Every row gives one point. Each copy is the shape, with its points in the same order, stretched, turned, moved and blurred by noise. Say if it was mirrored as well.
In the rows, zero is written as 128.

Shape (7 x 2):
[[155 173]
 [110 182]
 [139  31]
 [109 158]
 [111 157]
 [111 146]
 [163 105]]
Copy 1 (7 x 2):
[[ 75 165]
 [ 97 175]
 [155  67]
 [100 161]
 [114 168]
 [118 158]
 [100 112]]
Copy 1 is: mirrored
Copy 2 (7 x 2):
[[ 74 110]
 [ 88  65]
 [188 167]
 [108  79]
 [108  75]
 [116  88]
 [121 147]]
Copy 2 is: only turned
Copy 3 (7 x 2):
[[141  64]
 [195  97]
 [ 66 205]
 [174 120]
 [170 110]
 [181 127]
 [ 94 126]]
Copy 3 is: only turned
Copy 4 (7 x 2):
[[148  66]
 [ 94  72]
 [136 245]
 [ 96  97]
 [ 87  94]
 [ 97 111]
 [159 148]]
Copy 4 is: mirrored

Shape (9 x 3):
[[127 173 184]
 [151 168  84]
 [196 118 137]
 [172 121 131]
 [102 107 115]
 [118 152  91]
 [109 155  86]
 [103  86  70]
 [104 115 159]]
Copy 1 (9 x 3):
[[ 51 147 134]
 [138  79  90]
 [120  98 196]
 [125 113 163]
 [161 168 108]
 [150 111  81]
 [150 114  68]
 [212 144  90]
 [114 188 132]]
Copy 1 is: mirrored
Copy 2 (9 x 3):
[[155 221 176]
 [ 42 153  95]
 [ 62 110 211]
 [ 86 114 181]
 [160  94  99]
 [ 98 141  76]
 [102 141  58]
 [128  39  60]
 [187 131 144]]
Copy 2 is: mirrored

Shape (9 x 6):
[[ 93 132  81  86 132 142]
 [138 125 128 116 110 170]
 [ 75 125 107 126  99 124]
 [113 158 132 112 157 123]
 [213  56 122  85 139 128]
 [152  92 192 196 158 112]
 [114 171  93 121 116 111]
 [149 120 222  75  78 157]
 [102 129 117 171 131 142]]
Copy 1 (9 x 6):
[[115  37 117 118 164 180]
 [125  81 139 113  76 155]
 [112  98 122  97 151 197]
 [130  95 132 181 149 160]
 [167  89 149  50 101  72]
 [113 203 186 133  88 127]
 [117 104  78 149 157 159]
 [249 109 197 108  50 172]
 [ 70 126 132 131 114 171]]
Copy 1 is: only turned
Copy 2 (9 x 6):
[[141  89 153 109  70 129]
 [161 131 116  93 121 139]
 [119 136 161  88  63 100]
 [108  97 146 124  86 168]
 [195 146 112 190 181 110]
 [ 81 202  64 148 127 122]
 [112  91 166  95  97 131]
 [193 177 185 104 131 192]
 [ 92 141  90  87  89 109]]
Copy 2 is: only turned

Shape (13 x 8):
[[145 102 108  80 111 138 131 100]
 [ 98 185  85 104 143 104  72  98]
 [ 61 110 159  89 146  94 133 163]
 [149 102 157 134 121 141 127 103]
 [150 141  88 163 143 149 100 192]
 [ 87 104 150  73  94 131 147  93]
 [143 124  75  93 122  94 136 129]
 [152 133 158  97 141 129 137  98]
 [161 107 125 100 129 146 129 126]
 [ 75 116  77 199 121  91 148  94]
 [153  98 147  86  88  68 144 208]
 [155 108 132 167 109 108  65 179]
 [158 240 158  78 119 147 134  94]]
Copy 1 (13 x 8):
[[132 121 102 108 121 146 195 156]
 [106 113 136  64 128 113 141  59]
 [107 149 101 125 169 206  70 122]
 [110 114 144 137 144 117 136 175]
 [126  66 129 151 103 134  60  88]
 [131 143 118  80 159 176 179 165]
 [140 141  93 112  92 143 152 127]
 [ 93 128 151 119 129 158 141 151]
 [110 108 115 134 116 155 150 148]
 [206 185 151 124 152  70 110 133]
 [ 90 136  66 130 107 179  39 179]
 [ 91  66 111 153 136  76  48 147]
 [ 80  96 211  16  88 169 127  89]]
Copy 1 is: mirrored
Copy 2 (13 x 8):
[[108  84 127 166 124 150 179 139]
 [202 114 230  95 135 174 145 111]
 [ 51 172 144  86  97  92 134 163]
 [100 124 106 150 132 119 170  84]
 [216 139  89 135 104 174 118 108]
 [ 39 111 147 106 146 121 189 161]
 [158  95 157 171 128 144 130 182]
 [ 76 113 153 161 110 140 153  98]
 [109 104 116 167 107 153 159 120]
 [178 122 119  85 187  36 109 127]
 [ 54 177  97 204 139 146 142 236]
 [174 195  90 171 126 140 165 132]
 [ 83  71 221 134 158 249 129  98]]
Copy 2 is: only turned
Copy 3 (13 x 8):
[[136 137 149 177 145 163 173 144]
 [ 76 116 201 137 102 128 102 144]
 [139 164 102 137 191 144  75 127]
 [138 128 109 135 156 151 190 125]
 [116  94  83 136 101  95 154 156]
 [125 181 144 162 172 165 149 115]
 [148 126 162 176 127 122 125 132]
 [142 142 135 125 130 161 160 144]
 [145 126 114 159 136 148 173 153]
 [ 89 130 155 148 135 108 116  40]
 [197 147  94 158 194  70 125 152]
 [135  83  85 131 182  70 177 144]
 [108 167 190  80  55 114 148 184]]
Copy 3 is: mirrored

Shape (16 x 11):
[[103  88 187  64 135 104 133  59  94 160 150]
 [135 188 116 179 123 103  90 136 158 136 151]
 [136 175 168 123  98 133 109  61 126 131 139]
 [121 195  63 101 162 174 126 125 179  97 106]
 [122 155 136 126 112 161 178 141 178  78  93]
 [156 159  80  95 134 192 100 167 178  72 149]
 [ 54  60 170  84  72 118 122  82  79 185  59]
 [120 110  98 165 162 203 172 115 111  81  74]
 [214 169  99 157 137  99 146 140 188 154 147]
 [180 140  94 134  98 108  79  74 161 120 159]
 [119 157  67 172 113 211 198 179 151  76 152]
 [ 86  55 172 125  83 135 176 106  92  77  50]
 [148 149 116 169 140  55 107 131 153 115 176]
 [ 75 120 113 175 136 141 158 117 200  74 104]
 [121  84 189 126 116 146  92  84 155 172 128]
 [111  95 225  89 124 113  75  95  80 153  88]]
Copy 1 (16 x 11):
[[168 137 116  71 129  81 223 133 119 142 118]
 [169 144 170 175  61 147 128 102 131 129 173]
 [152 173 142 115  86  53 183  66 147 127 157]
 [ 60 113 144 176  89 168 148 125 225 158 158]
 [ 77 113 154 193 164 145 125  75 213 138 120]
 [ 72  48 157 139  83 162 115 140 233 131 159]
 [121 198 132 106 199  77 175 183 113 115  67]
 [ 27 139 143 124 173 185 120  97 137 153  86]
 [155 119 110 188  82 190  92  82 171 198 207]
 [144 150 156 105  96 139 139 117 167 176 223]
 [ 61  92 166 168 156 228  95  67 229  84 116]
 [ 83 162 170 112 244 119 138 115 133 141  50]
 [203 123 180 146  81 183 141 108 122 168 180]
 [ 76 132 191 195 202 208 137 105 162 138 152]
 [125 131 121 122 140  91 154 140  98 123 160]
 [154 145 129  88 101  22 179 152  66 136  78]]
Copy 1 is: only turned
Copy 2 (16 x 11):
[[ 70 106  81 175  90  81 173  78 145 131 144]
 [142 129 188 145  93 139  68 142 122 145  84]
 [121 119 173 168 111 109 167  93  98 159 124]
 [143 171 147 190 174  60 102 123 138 105  58]
 [168 155 121 158 183  80 130 129 183 146 127]
 [127 232 136 114 127  55 120 140 149 133  81]
 [ 87 105  64 213  75 117 206 117 198 115 131]
 [202 201  97 203 162  76 111  76 177 107 139]
 [154 117 149  84 149 151  88 105 126 122  84]
 [147 128 170 110  61 121 149 104 103 119  97]
 [217 224 107 147 182  81  89 158 135 122 136]
 [159 145  79 198 138  82 190 100 220 111 192]
 [135 109 168 121  95 113  67 133 131 114 122]
 [215 113 124 176 131  69 101 122 209 119 118]
 [122 119  93 136  63 106 164  83 166 172  92]
 [ 48 119 115 179  75  94 167  79 191 159 137]]
Copy 2 is: only turned

Shape (16 x 12):
[[138 125 123 124  88 118 112 105  72 135 179 123]
 [123 110 117 129  90 134  83 124 150  96 125 153]
 [237 144 102  96 131 134 178  94 131 133  89 153]
 [139  77 105 148 103 138 127 185 140  80 108 111]
 [184  93 121 140 206 188  89  64  79 137 158  91]
 [164  57 178 116 142 147 102 159 138  82 108 236]
 [203 120 130 154 186  81 128 118 165 116 123 102]
 [150 133 118 165  88 152  83 150 178 120 197 149]
 [137 131 125 107 117 153 101 130 136  87 136  84]
 [130 127 155 149 153 152 142 172 113 103 134 123]
 [ 99 177 164  97 125 189 105 143 110 140 107  91]
 [162 151 118 206  99 108  68 191 142  87  95 164]
 [152  65 143 171 123 144 156 114  90  85  92 125]
 [140  39  49  75 114 118 171 112 110 147  96  91]
 [123 156  73 146 169 154 111 109 105  82 128 147]
 [109 112 167 173  94 138 116 156 143 111  94 167]]
Copy 1 (16 x 12):
[[ 77 144  87 140 168 124  60 136 149 147 130 141]
 [144 160 161 118 146  90  76 156 129 150 113 157]
 [130 195 165 146  80 112  84  36 162 115 103  88]
 [185  99 140  87 115 100 104 147 119 115 126 165]
 [ 85 118 106 114 166 244  70  93 139 121  92 177]
 [146 181 144  78  50 113 142 105  98 176 121 197]
 [187 137 129 187 132 165 101 151 104  74  72 113]
 [117 115 172 112 122 105 103 201 145 157  70 100]
 [137 111 142 112 187 112  97 120 123 147  99 163]
 [132  88 124 113 121 133 165 111 145 138 147 154]
 [103 123 152  92 201 109 148  70 198 157 118 177]
 [187 149 168 152  61  73  82 197 192 141  90 168]
 [118 132 104 128 106 117  91  97 117  79 171 203]
 [178 146  92  75 179 157  52  90 107  76 149 105]
 [132 117 159 151 138 163 105 106 158 166 163 139]
 [138 152 163 115 103  66 130 158 153 120 139 184]]
Copy 1 is: mirrored
Copy 2 (16 x 12):
[[175 105 147 172 146  87 154 149 119 160 143 177]
 [162 158 154 146 155 147 129 132 180 144 157 159]
 [148 155 149 103 111 155  87 182  40 196 136  94]
 [167 204 136 151 182 124 104 127 151 129 220 181]
 [101  77 113  98 177   7 107 232 125 173  65 102]
 [127 110 155  85 211 173  51 168 138 157 212 169]
 [ 88 173 164 137 134 100 103 172 112 161 155  44]
 [148 167 160 162 171 106 147  58 180 184 140 164]
 [149 151  91 146 150 112 130 147 171 150 161 132]
 [109 147  93 157 175 125 101 136 115 137 174 150]
 [112 107  38 141 120 134 119 126 141 120 119 148]
 [102 229 202 186 125 144 119 123 151 159 208 187]
 [157 134 132 169 185 110  46 190 117 146 162 145]
 [227 160 136  90 154 101 131 185  83  91 162 145]
 [118 179 147 141 156 123 164 203 119 148 114 148]
 [135 143 139 178 161 172  71 109 154 126 162 160]]
Copy 2 is: mirrored

Shape (18 x 12):
[[100 145 116 142 120  86 113  92 115 148 138 133]
 [ 89 174 133 116 131 149 159  81  97 126 106 171]
 [127 143  98 120 152 100 113 102 171 153  86 123]
 [126 135 159 164 145 139 179 141  98 105 111 143]
 [ 81 141 122 128  96 107  96 103 128 179 102  97]
 [104 139 101  93 161 107  59 109 149 185 123 133]
 [149 101 145  69  83 115 177 147 117  93 169 104]
 [128 179 146 115 109 146 155 182 130  53 177 169]
 [ 74 120 132 135 120 111  85  78 131 124  85 164]
 [ 80 140 115 111 156  93 116 125  98 119 108 151]
 [146 131  75  81 103  91 103 146 151 138 117  95]
 [113 150 153 141 164 170 141 122  90  88 138 135]
 [153 134 116 113 108 160 132 146 109  87 142 146]
 [133 130  90 124 112 141 150 147 125  61 163 132]
 [156 167 148 100 114 138 145 162 105  48 126 110]
 [142 105 131  65 106 108 125 165 183 130 142  88]
 [127 124 107  73 123 102 125 125 187 119 138  44]
 [151 160 172 129 142 117 136  89 110 104 139 135]]
Copy 1 (18 x 12):
[[137  78 118 131 172 126 156 127 149 121 121 111]
 [ 96  34 147 163 124 117 173 116 125 109 160 105]
 [115 103 140 152 148 114 158 132 115  58  71  90]
 [114 122 157 154  96 129 159 104  91 173 157 147]
 [134  80 126 133 152 144 171 141 180  66 131 119]
 [133  89 133 163 181  68 129 142 157  64  80 100]
 [ 54 107  76 176 141 171  82 136  97 164 132 136]
 [131  78 151 189 126 147  39  72  46 167 153 117]
 [130  70 152 134 144 135 182 112 162 118 125  63]
 [130  77 153 209 169 124 159 112 146 147 105 110]
 [ 96 100 117 171 185 153  88 107 132  75  64 128]
 [ 96 104 160 183 135  98 123 108  94 160 184 136]
 [ 71  89 130 150 139 134  66  77  90 156 146 133]
 [ 97  92 119 164 164 155  73  46  87 160 125 130]
 [ 84 110 168 216 156 169  66 118  63 156 156 138]
 [ 93 142  98 174 140 147  77 143 101  83  80 101]
 [ 92 130  87 194 186 157 111 148 103  54  81  99]
 [ 95 101 140 159 151 108 133 167  78 147 166 117]]
Copy 1 is: mirrored
Copy 2 (18 x 12):
[[144 110 123 138  80 131 127 191 100 104 122 120]
 [ 93  93 200 175 136  98  71 166  87 129 108 174]
 [117  68 173  76  99 167 203 162  79 125 137 130]
 [139 125 175 141 164  29 148 120 157 162 128 187]
 [171 105 111 124  90 181 143 157  31 112 149 121]
 [132 117 149  72  51 214 137 124  49 125 114 112]
 [155 126 140 147 196 100 114  63 202  97 139  47]
 [ 52 125  96 115 186  39  81  71 203 155 149 104]
 [141 112 128 153 130 166 138 194  65 125  85 177]
 [131  91 146 135  98 119 126 128  94 146  48 141]
 [124  68 107  72 110 179 182  87 124  80 146  70]
 [ 82 179 169 174 150  60 136  96 130 158 110 159]
 [ 81 139 126 135 169  95 124  71 186  96 148 138]
 [ 56 120  99 161 156  88 159  87 213 115 134 113]
 [ 75 129 127 131 212  46 153  53 166 110 131  90]
 [155 105 127  65 158 172 172  54 141 133 166  39]
 [117 101 131 106 134 185 232  86 103 130 154   7]
 [120 159 180 136 164  69 129 159 129 102 134 113]]
Copy 2 is: only turned
Copy 3 (18 x 12):
[[158  97  87 139 162 120 119 127 128 132 105 133]
 [102 131  59 116 173 137 106 114 157 115 136 154]
 [116  98 119 134  89 106 153 144 160 135 140 153]
 [ 87 149 132 163 155 136 101  96 106 127 164 115]
 [128  85 103 151 182 147 106 180 161 101  62 138]
 [136  50 116  84 114 109 154 137 172 121 104 150]
 [150 192 112 107 152 113 131 105 133 154  93  94]
 [104 154 127 121 194  87 174  75 130 162 163 109]
 [134 112  50 146 159 132 158 148 179  44 116 156]
 [119 100  82 140 135 122 134  95 157 112  99 131]
 [133 121 138 123 107  86 183 139 144 153  67 147]
 [ 92 118 127 116 167 164 126  78 114 143 154 120]
 [105 150 127 102 156 100 175 106 108 138 130 131]
 [121 158 109 116 148 105 203 100  97 169 131 101]
 [ 95 166 156 145 153 120 158  69 126 166 129 148]
 [139 150 151 106 119 103 168 137 177 150 101 106]
 [147 124 144 118 107 153 172 136 164 186  90 105]
 [141 139 130 121 155 126 108  82 129 147 172 158]]
Copy 3 is: only turned
